Each row of a before or after table is a point. The points were changed in one or more steps. Then noise was added and the rows were shuffled. The steps act on columns, c1 being the first. Name the steps. A step turns or swaps two columns, mirrors them in a line or flattens them onto one, adds a multiple of one to another, or multiplies or shifts one. Angles are multiples of 10 degrees, from the lower column toward the higher: turns from -170 to 170, lines from 10 to 170 but not 90. Use the fewest steps. Two steps may share a column if one is a turn and the other turns, adds or multiplies; they go together, in the order done. Otherwise the lowest column goes first.
(in the rows, 128 means zero)

Before:
[[115 149 150]
 [168 124 146]
 [189 100 124]
 [ 94 129 143]
 [113 152 160]
 [104 123 108]
 [ 94 186 166]
 [128 137 113]
 [130 152 164]]
After (9 x 3):
[[161 142 112]
 [178 163 121]
 [109 153  88]
 [118 138 139]
 [133 106 158]
 [151 154  97]
 [165 105 139]
 [ 80 142  92]
 [152 140 119]]
Steps: add 0.7 times c1 to c2; turn c1 and c3 by -140 degrees

Before:
[[159 149  55 129 111 100]
 [ 66 101 107 147 127 109]
 [ 74 114 140  94 120 118]
 [110 137 131 140  92 111]
 [ 82 131 112 106 157 130]
 [100 127 108 156 143 118]
 [ 91 109 104 106 143  88]
 [141 153  95 154 120  90]
 [184 131 107 119 137 135]
 [113 126 145 151  99 108]
 [116 135 121  75 155  87]
 [170 126  71  80 153 129]
 [122 117 141 127 115  98]]
After, 13 rows:
[[ 90 131  96  97  60 142]
 [110 131 131 114  30 109]
 [ 88 124 104 153  83  92]
 [ 87  90 122 166  95 117]
 [135 120 107 134  77 183]
 [108 143 145 112  40 113]
 [129  99  70 166  93 169]
 [ 98 133 141 134  55 121]
 [100 118  54 118  51 158]
 [130 112 112 144  96  81]
 [109 155 107 126  67  67]
 [119 114 140 160  60  73]
 [118 147 108 107  83  99]]
Steps: swap c1 and c6; multiply c2 by 0.7; turn c2 and c4 by -140 degrees; shift c5 by -60

Before (8 x 8):
[[101 117 141 139 103 133  98 159]
 [110 133 128 100  87 151 126 153]
 [111 140 129 128 136 106 139 152]
 [ 82 117  35 111 109 116 116  58]
 [111 179  87 137 158 147 135 127]
 [151 109 140 140 130 133 132 159]
 [163 150 142 142 151 107 126 104]
 [ 85 140 130 152 127 146 152 134]]
After:
[[ 86 142 121 147 163 123 118 102]
 [170 111  12 107  98 100 121 155]
 [138 146 146 130 140  99 133 144]
 [156 135 148  88  63 142 122 145]
 [171 151 132 160 127 131 143 129]
 [150 180 102 142 175 141 109 160]
 [110 113 159 144 131 138 143 138]
 [154 102 159 141  88 123 110 135]]
Steps: mirror c1 and c6 in the line at 80 degrees; turn c2 and c7 by -30 degrees; turn c3 and c8 by -50 degrees; multiply c4 by 1.3; multiply c5 by 1.6

Before:
[[132 137 145 127 133 158 122 132 147 110 128]
 [149 164 135 148 141 108 116  87 161 154 107]
 [136 145 125 139 160 135  84 116 140 143  95]
 [ 78 110 124 108 192  68 140 108  26 153 163]
 [135 113 131 138 113 123 125  95 112 132  92]
 [176 147 133 101 116 161 123  98 105 171  96]
 [126 189 101 165 142 140 101 136 109 184 122]
 [162 117 167 103 119 122 142 137  91 137  87]
 [123 161 113  98 115 127 104 140 108 121 109]]
After:
[[116 114 122 137 143 113 135 120 144 131  90]
 [130 194 123 166 112 175 154 128 145 186 119]
 [119 158 147 149 113 125 140 119  94 154 106]
 [153 103 161 103 141 109 116 148 166 137  89]
 [ 86 114 119 107  69  59 106  98 230 153 163]
 [139 145 140 101 141 167 135 139 151 171  94]
 [127 145 130 140  90 144 167 126 115 142  96]
 [132 133 146 128 120 160 133 133 110 110 128]
 [132 163 128  98 139 144 155 133 151 122 106]]
Steps: flatten c1 and c8 onto the line at 40 degrees; turn c2 and c3 by 20 degrees; add 0.5 times c2 to c6; turn c5 and c7 by -170 degrees; multiply c9 by -1

Before, 9 rows:
[[102 114 140 141 168  95  93  97 167 147 116 127 128 161]
 [ 81 139 128 159 134 119 128 112 127 115 102  93 111 179]
 [162 143  94 141 143  77  84 119 156 163  85 132 174 140]
 [ 78  96 123 183 105 153 116 115 139 114 119 111 114 162]
 [100  89 126 124 100 141  95 113 135  86 139  86  92 133]
 [148  89 108 119 110  78 130 184 117 115 202 106  84 113]
 [ 55 134 135 146 115 116  99 104 138 138 122 118 121 153]
 [139 131 117 115 150  75  94 147 195 131 106 144 171 137]
 [111 122 105 137 141  85 143  96 163 137 112 139 148 130]]
After (9 x 14):
[[124 122 142 138 111  95 105  97  97 129 157 138 153 136]
 [102 113  93 144  91 100 139  95 113 123 153 126 167 154]
 [141 138 129 158 100 127 130 112 145 106 157  94 136 123]
 [102 140  84 143 141  93  93 116  73 136 186 132 139 161]
 [137  89 131 117 148  56 107 183 172 128  76 104 131 116]
 [167 135  99 145  90 116 136 100 133 123 139 119 141 140]
 [161  87  96 122 125 134 125 114 158 110 114  88 146  89]
 [108 132  94 114 124  87 114 149  66 125 168 144 174 130]
 [168  93 115 184 109 153 120 115 138 112 126 112 143 120]]
Steps: multiply c1 by 0.7; turn c1 and c5 by 120 degrees; swap c3 and c7; mirror c6 and c11 in the line at 170 degrees; turn c9 and c13 by 110 degrees; multiply c14 by 0.4; turn c10 and c14 by 70 degrees

Before:
[[130 100 142  88  85 114 110 125 118 113 129 150 132 158 152 147 131 115]
 [120 124  81 188 183  95 114 101 163  85 103 142 142 126  77 148  96 143]
 [147  71  96 157 162 118 140 127 178 126  79 123 158 110  77 114 104 134]
 [109 124 133  83  95 114 108 139 156 111 149 125 125 132 128 136 105 121]
 [122  95 111  71 106 126 140 177 153 118 115 160 124 134 171 132 127 119]
 [110 132 130  93 106 100 146 137 137 130 137 148 126 141 148 117 151 138]
 [109  84 126  67  86 127 135 135 157 100 139 165 127 149 111 141 129 146]
 [108 144 105 112 129 101  98  82 168 107  89 190 155  68 129 125 110 168]
 [ 78 121 125  84 113 131 125 133 113 113 124 156 129 124 115 133 122 116]]
After, 9 rows:
[[134 124 134 125  94 154 107 138  85 112 150 129 126  83 125  93 103 146]
 [155  85 126 108  84 144 137 136  68 100 140 117 127  66 168 101 128 133]
 [150 134 129 116 105 155 146 138 143 132 134 101 127  94 130  77 151 138]
 [173 143 105 187 127 171  98  80  76 107  90  89 158 111 173  85 112 119]
 [144 123  82 132 185 172 113 103  94  83 104 158 140 188 171 108  95 126]
 [152 118 125 132 112 119 125 130 154 114 125 122 131  86 154  94 123 174]
 [123  69  96 147 162 163 139 126  35 127  77 169 157 158 158  75 105 108]
 [127  93 110 121 105 142 139 176  75 120 117  73 124  71 122  90 128 138]
 [118  98 141  98  86 134 109 124 166 113 130  94 129  88 129 105 131 135]]
Steps: turn c1 and c18 by -130 degrees; turn c4 and c14 by 90 degrees; turn c6 and c9 by -150 degrees; multiply c9 by 2.5; turn c12 and c15 by 130 degrees; shift c16 by -40

Before (9 x 24):
[[108 101 167 121 111 101 129 149 173  99 100 113 109 138 153  99 112 164
  106 140 120 134 160 139]
 [123 119 153 116  94  83 143 150 151 133 139 159 125 152 141  96 114 133
  111 160  98 130 165 112]
 [180 111 127 110 149 124  99 107 115  87  75 103 164 112  88 113  88 171
  110 141 127 139 161  94]
 [186 141 113  84 171 153  68  90 116 130 105 138  77 104 109 148 167 106
  134 117 106 125 112 104]
 [134 156  99  68 176 155  70  96 157 154 124 154  89 128 141 146 132 111
  145  72  92 112 119  85]
 [108  81 157 138 131 138 131 158 165 126 131 166 120 131 138 103 133 166
  107 149  99 128 181 102]
 [123 109 118 114 116 126 103 153 113  84  77 146 144 134 138  94 144 169
  134 130 115 119 174 102]
 [137 104 141 160  97 113 126 142 161 117 138 116 137 117 136  93 113 161
  142 139  91 126 141 127]
 [162 151  99  57 129 178  96 120 145 156 133 140  88 127 113 173 158 116
  114  81 101 141  96  90]]
After:
[[185 116 128 111 139 125  97 105 109  93 168  78 174 121  83 132  83  86
  111 152 124 139 165  92]
 [109 107 145 123 109 100 131 144 177  98 156 101 103 103 161 146 116 106
  110 118 118 134 164 143]
 [125 111 118 117 122 127 104 155 110  86 194 122 148 105 137 147 140  97
  132 126 109 119 176 100]
 [163 152 120  58 171 188  95 120 146 156 112 138  71 133 112  87 157 138
  113  94 101 143  94  85]
 [140  96 135 160  97 111 127 142 164 115 128 126 138 119 140 169 110  95
  143 111  89 123 135 127]
 [106  72 134 142 117 138 131 158 164 131 152 159 118 102 141 149 131  98
  108 146  97 128 178 102]
 [122 122 137 114  82  88 135 154 151 127 144 161 122 106 140 163 118 140
  113 118  97 124 163 115]
 [183 141 123  83 166 153  65  92 115 129 147 124  62 156 103 101 164 134
  136 153 107 124 113 102]
 [137 150 115  68 201 156  73  93 155 153 134 152  80 137 140 107 130 146
  143 130  88 114 120  88]]
Steps: multiply c3 by 0.4; turn c5 and c20 by 50 degrees; turn c11 and c12 by 30 degrees; turn c11 and c16 by 160 degrees; multiply c13 by 1.3; turn c14 and c18 by 150 degrees

Before:
[[131 131  99  94 109 174 129 138 101 162 151 123 130 111 165 134  91 130
  145 122 119 147  99 126 141  82 157 135 100  86 117 127 114 105 103 153
  138  96 107 142 176 155 103  95 183 135 125 148]
 [121 123 115 103 154 171 144 110  96 137 145 157 159 104 111 145  86 123
  154  93 140 148 123 136 141 106 122 185 155 144 131 135 157 140  82  67
  129 144  93 132 106  99 154 108 133 147 114 144]
 [ 93 132 100 147 119 114 122 102 108 159  77 100 109 148 110  69 147 132
   94  97 109 119 140 150 131  88 113 115 138 153 180 168 111 148 134 124
  157  92 142 145 144 104 135 168 144 111 159 112]
 [108 108 133 159 103  99 113 136 112 101 107 162 168 113 185 148 108 154
  116 108 166 105 143 128 111 113 130 107 154 122 111 149 101 142 124 149
  109  85 128 129 116 157 115 111 158 137 128  99]
 [113 159 120  84 159 113 105 142 128 115 132 147 111 140 117 134 129 123
  123 153 122  87 153 116 116 101 179 148 121 138 119 120 143 171 106 137
   93 126  73 164 131 147 129  92  99 121 112 153]
 [ 74 156 137 134  88 133 113 136  98 102 164  80 156 171 102 118 154 122
   91 107  98 131 119 138 146 103 104 176 161 158 161  94 117 154 121 121
  147  90 132 159 113 152 131 101 117  82 139 177]
 [139 139  90 152  94 137 105 118 163 156 130 156 153 123 103 113 150  84
  151 162  82  95 161  89 138 133 159 126 167 164 133 149 162 128 121 154
  148  96 140  90 107 113 118 130 144 127 152 105]
 [ 87 144 148  96 126 162 177 159 147 147 161 106 120 106 116 150 151 103
  143  99 156 171 110 115 138 139 157 122 143  97 109 103 165  84 127 121
  123  95  66 122 156 183 131 138 116 103 104 171]
 [140 118 156 158 109 113 105  91 149  91  85 121 114 145 162 102  69 132
  146 140  83 166 117 167 110  90 137 113 116 116  96 168 139 138 161  77
  122  84  80  94 142 114 102  92 108 115 179 125]
 [137 172 153 157 100 114 161 109 140 162 117 107 151 147 152 143  72  92
  121 105  82 154 100 129 125 159 107 137 122 116 143  87 122  83 147 115
  116  80 133 172 185 123 125 132 111 157 148 172]
 [113 140 151 163 168 135 128 128 155 123 122 115 138 171 150 141  98 126
  115 117 165 155 129 132 154 142 109 154 139 106  93 106 127 119 129 131
   85 141 114 130 177 125 159 135 120  86 144 128]
 [125 111 153 138  94 164  99 125 127 144  90  96  89 126 156 153  95 157
  161 154 152 168 162 165  95  94 106 130 119 135  92 165 136 156 137  79
  121 127 136 104 144 123  82 109 157 137 111 132]
 [150 172 136 114 162 162 115  90 131 139 154  87 129 158 129 154 132  93
  162 139 125 157 162 138 114 135 109 106 142 165 122 123 130 100 124 141
  163 107 107 148 123 137 115  96  95 114 129 141]
 [117 160  70 166 136 131 117 105 163 154  80  81 145 131 150 109 130  95
   86  98 133  87 161 155 141 138 130 114  95 161 140 103 113  89  82 124
   96 152 140 120 118 133 141 102 174 114 156 132]]
After (14 x 48):
[[148 170 136 115  94 160 116  95 134 136 155  89 128 158 129 154 132  93
   96 139 128 150 152 138 115 137  56 107 141 165 119 122 132 103 127 140
  165 106 106 147 121 147 114  96  96 152 129 142]
 [ 74 152 136 133  95 134 111 137  95 103 164  82 155 169 100 120 153 122
  156 107  98 173 110 137 145 105  81 175 163 157 161  95 116 154 169 124
  147  89 134 161 112  63 131 104 117 116 142 176]
 [113 140 151 161 115 135 127 129 151 121 124 117 137 171 149 140  98 126
  143 113 164 174 124 132 153 144  82 154 136 107  92 108 126 118 139 133
   82 144 108 131 179 165 161 136 119 137 145 131]
 [140 121 156 158 171 113 107  92 150  89  78 119 112 147 163 102  71 136
  125 141  82 153 118 166 111  89 159 115 116 114  95 167 141 142 148  79
  122  87  78  95 145 131 102  94 107 158 178 126]
 [137 170 154 156 149 112 161 112 142 164 115 106 152 147 148 143  75  92
  141 103  81 108  95 129 122 160 102 136 123 117 141  91 120  86 116 116
  116  82 131 171 189 109 125 133 108 162 145 170]
 [125 110 151 139 155 165  98 127 129 141  91  97  90 127 157 152  93 157
  103 153 151 134 148 167  94  95  46 126 120 137  94 166 136 156 159  78
  122 124 137 106 143 105  81 111 157 168 112 132]
 [119 122 116 102 179 171 146 111  98 137 143 161 157 104 112 141  88 125
   85  94 141 115 124 135 143 105 118 182 154 140 130 134 155 141 168  67
  130 142  91 132 105 187 155 106 136 152 114 143]
 [138 139  92 148 174 138 106 114 166 155 129 158 154 124 104 114 150  86
  103 164  80 119 167  89 139 135 175 124 171 164 132 150 160 127  66 154
  146  99 141  93 108 117 119 130 145  97 151 106]
 [127 132 101  96  79 178 129 137 103 157 152 124 128 112 166 133  88 132
  105 121 118 126 112 126 144  80 221 135 101  87 119 128 114 108 138 154
  137  97 105 140 175  79 100  95 185 148 127 146]
 [ 86 144 147  98   9 163 176 155 146 146 165 104 120 104 118 150 150 106
  111 100 155 171 125 113 139 136 213 122 143  95 111  99 166  84 101 119
  125  94  66 121 157  58 129 139 115 165 103 173]
 [112 161 120  84  70 113 103 141 129 117 132 148 111 139 120 135 132 122
  121 152 121 119 168 122 113 103 225 148 122 135 121 119 140 174 129 136
   92 127  75 161 126 131 128  92  99  91 114 152]
 [110 106 132 159  76  97 111 135 113 103 111 163 172 111 187 146 108 154
  135 106 166 114 140 127 110 112 120 106 152 119 112 151 102 145 136 147
  110  83 130 130 114  66 116 112 154 109 129 100]
 [116 158  69 169 111 132 116 104 163 152  77  80 145 134 152 111 130  97
  142  98 133 131 161 152 141 137 104 115  98 161 137 103 115  91 225 126
   98 152 141 119 121 130 141 104 175  87 156 132]
 [ 94 133  99 147 185 114 120 102 109 158  79  98 106 152 110  69 148 131
  162  97 109 139 133 148 126  88  84 116 138 153 179 171 110 147 170 123
  158  94 142 147 144 148 136 169 147 115 159 113]]
Steps: multiply c42 by 2.5; turn c5 and c42 by 120 degrees; turn c19 and c35 by -150 degrees; add 1.5 times c24 to c35; turn c22 and c46 by 70 degrees; turn c23 and c27 by -20 degrees; multiply c27 by 2.5
